Rows are points. Two turns around zero, p and q, are shown by what they do to some points. Write where each new point lands after one turn and then the other. Backwards means that the second turn is done in reverse. Each puzzle has new turns, and all numbers are rounded.

Turn p:
-37  22 -> -38  21
-31  -7 -> -31  -8
 2 -7 ->  2 -7
67 -8 -> 67 -6
Turn q:
-3 60 ->  5 60
 18 -13 ->  16 -15
 -9 -56 -> -17 -54
-6  9 -> -5 10
Where do these land?
q, then p backwards:  5 50 -> 13 49
p, then q:   4 -12 ->   3 -12
p, then q: -35 -33 -> -39 -29
p, then q backwards: -11 -40 ->  -4 -41
q, then p: 37 35 -> 41 30

Turn p:
 3  3 -5 43 -> -4  2 -1 43
 39   7   1 -48 ->  44  10 -11 -42
-69  20 -35  49 -> -81  10 -19  41
 6  3 34 -8 -> 13  8 31 -9
 21 -32   6 -36 ->  29 -29   2 -33
Turn q:
-36 -10  11  12 -> -28  -8  28   2
-36  -3  36 -10 -> -21   3  39 -27
 34   7 -42  31 ->  19  -2 -34  49
-67 -37 -13 -24 -> -72 -28   5 -25
 -1 -27  30  -6 ->   8 -25  23 -22
 56  15  -3 -11 ->  50  11 -29  -3
 51  55 -20   7 ->  44  48 -34  25
Where do these land?
p, then q: -30 -44  29 -31 ->  -9 -34  19 -55
p, then q: -24  -9 -18   1 -> -29 -11   0   1
q, then p backwards:  57  55 -15 -22 ->  58  51 -28 -14
p, then q: -32   1 -29  25 -> -42  -5   8  25
q, then p backwards: 12 32 39 50 -> 31 18 54 32
q, then p:  16 -36  -6 -22 ->   9 -36 -19 -18

Turn p:
 -6 -60  -1  16 -32  17 ->  -5 -42   3   6 -39  44
 20  64  -1  16 -51  27 ->   7  72  43  14 -28   2
-33  20  -3 -21  26 -10 -> -23  10 -12 -13  42  -7
 34  51  -8 -27 -47   7 ->  21  63  26 -31 -26  -5
  0 -15 -15  -2  50   3 ->  13 -17 -39  12  29  -2
  2 -70  44  15   2   9 ->  13 -77  21  12  -8  20
-16  10 -17   3  51 -53 -> -25  -9 -44   0  29 -51
Turn q:
 46 -35  29  32  -8  38 ->  35 -33  36  30   5  47
 19  12 -31 -10  -1  -6 ->  15   9 -32 -12  -9   7
  7 -23 -12   8  39 -27 ->  11 -16 -19  -9  46 -11
-13  12  24 -30 -53 -35 ->   8   5  17  -3 -50 -54
-59  10 -46   9 -10  -3 -> -62  -2 -42   3 -13 -13
-63   3 -27 -44  -4   9 -> -62   2 -11 -46 -22 -16
-11  -8  39  22 -22  37 -> -16 -10  47  30 -14  19
 73  29  23  14  59 -12 -> 69 45  4  7 58 21
Where do these land?
q, then p:  18  35 -27  18  -1   3 ->   3  42 -14  22 -12   6
p, then q: -29   0   3 -46  62   0 ->  -6   4 -23 -50  59  15
q, then p:  -6  11   5  10 -11 -27 -> -14   1  -6   5 -15 -25
p, then q: -10  23  33 -31 -15  51 ->  9 38 52 -9 18 29
p, then q backwards:  -2 -76 -36  60 -15 -44 -> -32 -34 -57  22 -83   2
p, then q backwards:  21  17 -13   5 -34 -19 ->  -8  27   6 -28 -29  -4
q, then p backwards:  25  15  -2 -35  10   8 ->  19   9  -9 -36 -17  11
q, then p: -21 -61  76  20  36  29 ->  13 -83  38  25  58  -5
p, then q:   4  36 -39   0 -31  -1 -> -13  44 -13   8 -37  -7

Turn p:
 29  -6  -3 -12  11  19  -4  -4 -46 ->  34  12  -4  -3  19  25   5   8 -35
-26  34  51  31  -8 -44  -2  15  -4 -> -23  21  56  26  -3 -53   5  -6   0
 28  11  11  16 -39 -46 -13  13  35 ->  24   1  22  -3 -51 -44   2  -7  29
-33 -22   6 -31  -2 -17  -6  23 -26 -> -20 -27  11 -12   7 -14 -10  31 -37
 40 -47 -22  28 -26  36  50 -65  42 ->  32 -47 -49  20 -15  42  42 -64  40
-21  26   8 -76  52  24   0  19 -24 -> -28  15  22 -59  55  34 -18  35 -21
  8  -2   7  58 -27  -4   9  40  34 ->  -4   9   2  43 -47 -18  28  17  37
-18  -2  10 -25  12  29 -49  -7 -12 ->  -8   2  11  -1   9  32 -54   8 -21
-45  57  -9 -21 -10 -12 -14  25 -31 -> -49  44  13 -28  -6 -23 -14  11 -40
 36 -48 -60  31  37  15  29 -60  32 ->  40 -29 -87  16  33  18  12 -36  47
Turn q:
-33 -43  -1   9  40  14  18  17   7 -> -23 -29   4  -9  56  -1  24  -7  17
 67   5 -14 -25 -60   1 -61  22 -30 ->  46  -9 -31  16 -49  39 -55  54 -27
-26  47  -3 -48  36  21 -38  -4  19 -> -21  58  18 -41   9  45 -22   0  18
 -8 -13  18  -9  20  -2  16 -17 -43 ->  13  -9   8 -19  22  -1  12 -25 -39
-17 -15 -17   4 -52  12 -33   5 -49 -> -25 -39 -14  10 -27  29 -26  11 -48
 14  27   2  39 -20  11 -15  33 -40 ->  -6   9   0  54   0   5 -15  26 -44
-23 -27  48 -17 -23 -16  47   7  80 ->  -6 -25  44 -36 -21 -52  45  26  59
-5  5 -7 26  6 51 39 -4 15 -> -13   2  12  35   6  19  53 -13  16
 23 -18  17  -5   3 -48 -36 -44  35 ->  36 -10   9 -23 -19 -29 -51 -27  38
  9  33 -43  25  49 -44  65 -15   6 ->   1  53 -50  13  23 -54  37 -46   9
Where do these land?
q, then p:  19  47  -3 -41  22   9 -22 -40  -3 ->   9  44  18 -34 -14  41 -14 -37  -4
q, then p: -29 -47 -17  51 -16   1  -1 -53  33 ->  -8 -70 -18  36  -6 -12 -21 -49  22
q, then p: -21 -36  -9  44 -15 -49 -11 -13 -47 ->  23 -32 -31  27  19 -41 -37  -6 -47
q, then p backwards: -41  11  29 -32 -58 -11 -34 -25 -30 -> -26   9  10 -57 -65   2 -36  12  -9
p, then q:  19 -46  -5 -24  29   6  41  43  20 ->   4 -20 -20  -8  39  -1  46  47  34
p, then q:  21   8  -2  -9  -3  31 -48  12  47 ->  -5   2  21  13 -34  37 -23  36  35
p, then q:  35   1 -30  13  41  30   0  14 -52 ->  13  51 -34  39  31  27  17  11 -15
q, then p backwards: -16 -27 -21   8  -1  33  50 -50 -32 ->   0 -15   1   3 -41  16  62 -49 -14
q, then p backwards:  51  39  50   8   7 -20  37  24   2 ->  48  18  17  35   9 -42  -7  38 -40
q, then p:   3   3 -12  18 -31 -35  19  41  44 -> -20  -7 -10  -4 -35 -59  10  28  23
p, then q backwards: -40  46  20 -36  25   6 -30  48  17 -> -53  36  25 -22   2  -6 -45  39  28

Turn p:
-53  34 -11 -14 -20  17   6  -8 -15 -77   8  -8 -> -44  38   2   7 -25 -35  34  -1 -39 -34   6 -47
 23  21 -14 -17   9  20  16  -6 -39  27   7 -13 ->  38  15 -20 -10   9  23 -12 -24 -19  14   9 -23
 -7 -44  90 -28  10  24  18  -5  11  -4  -4 -20 -> -10 -56  25 -10  -9  43 -21  -7  -5 -65 -43  -9
 28  30  12  33 -19   6  29 -13 -20  35  10 -19 ->  55   4  11  22  -5  22  17 -21   3  28 -18 -18
 -2  -3 -10 -33  39   6 -13 -27 -31 -16 -15  46 -> -12  28 -17 -24   1  -9 -33 -22 -45 -17   8  37
  3  15  12 -23  -8 -26  14  -8 -35  -8  34 -23 ->  32 -15  15 -17 -20 -14   7 -17 -23  -9  23 -32
 38   0 -21  -8  -5  27  20  42 -35 -19 -18 -29 ->  32  11 -46  24   6  27  -2  31 -15 -18  23 -31
  4  36  -7  29 -21 -37 -67  42 164 -16 -19 -18 -> -62  22  35  -3 -43 -29  -1  89 144  30 -15   7
-13 -22 -19  -6  31 -34  30   1 -37   2   2 -29 ->  31 -18   5   1  46 -32 -14  -6 -22 -17  24 -17
-50  -1  62 -10 -11  30   1  30  29  35 -16   6 -> -46 -36  25 -15   3  38  -8  22  -7  14 -62 -20
-16 -31 -24 -12 -14 -39  26 -29   9  18 -15 124 ->  -8  -8 -26 -50  13 -48  33  -3 -38  25 -38 104
 16  32 -19  42  19  21   9  16  25 -21   9 -13 ->  7 53 18 23 11 16 20 22 27 -3  9 -9
 13  32 -10  67 -26 -24 -50 -13 -35  10  -6  -1 ->  12  12  18  66 -32 -15  -2 -15  -2  62  25  14
 15 -63 -25   1  23   1 -62   2 -28   7  52   2 -> -23 -32  -5   0  16  23 -10 -33   6   2  89  35
  1 -37 -16 -21  -6  11  24 -24  36  28 -27  -6 ->  -2 -18 -38 -16  30  -7  -5 -16  36 -12 -38   8
Turn q:
-12  33   2 -29  35  71  32 -19  41 -62 -13 -22 -> -22  69 -22  -9  49  28  52  -7  33  13 -55   2
 20 -27  -9  -7 -43  14  18  -3  57 -11   3 -38 ->  36  22  -6 -20 -53  30  24 -13  26  13 -26 -18
 17  39 -40  10  14 -55 -22  50 -15  49   9  78 ->  13 -48   5 -24  15 -41 -49  24  10 -14  65  78
  4 -26 -11 -25   0  15  44 -54  14 -11  13 -38 ->  10   1 -18 -11  -4  38  46 -27 -26  35 -35 -21
 -4  11  25  13 -27   4  19 -28  19 -21  50 -20 ->  16  16   3  16  -2  51  37 -10   6   6  30 -28
 16   0 -21  22  56 -26 -47  40 -11  49  19  -6 ->  18 -18  12 -24  30 -16 -92   1  -6  11  21   4
-10 -26 -53  59 -27 -51 -10  40 -44  15  12  27 ->  20 -55 -47  -8 -30 -25 -44  44 -18 -32  51  -6
-13  46  24  35  42 -23 -62  -4   0  37 -49  -9 -> -13  44  16  47  17 -50 -71 -16 -12  20  21  21
-14 -38  43 -27  14  26  -8 -29  37 -47  -1 -12 -> -25   8   4  28   3  34  21 -44  35  -1 -51 -29
-17 -12  -7 -10 -19  21   8 -36   7   1  -4  21 -> -12 -10  -9  23 -16  23  25  10  -7  10 -20  19
-17  24  39 -23  34  14  71  23   4  -5 -35  28 -> -45   1  10 -14  36 -50  56   8  36  34  -4   3
-30  45  30 -56   6 -33  -1   8 -38 -30 -47   6 -> -72  23  13  -6  11 -50  27 -36 -19 -36  14  19
 64 -26  -9  36 -15   1 -24  -5 -26   6   9  -1 ->  69 -23  12  15  -2  -6 -19  13 -21 -28 -11 -14
 -3 -43 -12   3 -69  22 -17  15 -45  29  32 -13 ->   7 -30  26 -10 -54  34 -11  52 -38 -29  -1 -30
Where do these land?
q, then p backwards:    5  -71   -4  -13  -31   14   16  -99  -17 -119    7   37 ->   8 -73  31  29 -91  93  76 -28 -18 -27 -13 -19
p, then q: -34  38 -14  40  -5 -37  52   8  32  20 -67   1 ->    8   15    1  -10   -5 -104  -37  -21   14   26   19    7
q, then p backwards:   3  47   9  11  12  17 -28 -15  23 -55   1  23 ->  25 -23 -32  42  33  36  13 -20  21 -22 -11  -4
p, then q backwards: -29 -69 -13  77  20   0 -23 -16 -35  15 -26  25 -> -12  32  21  -3  52 -14 -28 -70 -18  13 -10  70
q, then p:   15  -13   -9    1   -8   19  -19   10 -102    6   20  -60 ->  13 -16  -4  37 -20  10 -47   8 -59 -37  54 -58
q, then p backwards:  20  24  -9  -7 -31  32   5  24 -60  18  -2  36 -> -13 -16  24   6  19 -40  29  47   8 -44   3  30
p, then q: -10 -14  -8 -34  36 -37   0 -10  18   7  14 -25 -> -11  -9  12  -8   5  21 -16 -64  13 -11  -5  -1
q, then p:   4  -8 -13  10  72  -5 -19  17  36  31  14  30 -> -36  -5   6 -25  15  16 -48 -10  38  21  10  53
q, then p:  22  21  48  -8  36  22 -13  10  19  35  -9   4 ->   3 -10  55  -9 -13  16 -41   4  12  13 -33  19
p, then q:  19  24   0  -4 -44  23  22 -22  20  23  22  20 ->  13  11   4 -14 -25 -11  47  10 -13  33 -24  28
q, then p backwards: -40  18   9   5 -16  24  42  30 -16  15  15 -30 -> -26  38 -21 -17  -6   8 -11  55  15 -13  26   3
p, then q:  28  33   3   3  -9 -10   2  14  25  10  20  -5 ->  18  16  35 -21 -18   2  14   2  21  13   1   7
q, then p: -15 -60  31 -37 -26 -97 -10  29   0   3   3 -27 -> -25 -67 -11   4 -40 -45  27 -77  26 -31   5 -24
p, then q backwards:  22   4 -13 -19  36  22 -12  38  37 -28  -5 -53 -> -25   9  10  39  -8  23 -25  59   4 -33  34  -6
q, then p backwards: -11  27 -15 -25 -43  14 -15 -18  19  18  -8  24 ->  26   2  22  25  -2   6 -22   1  11 -22   5  52
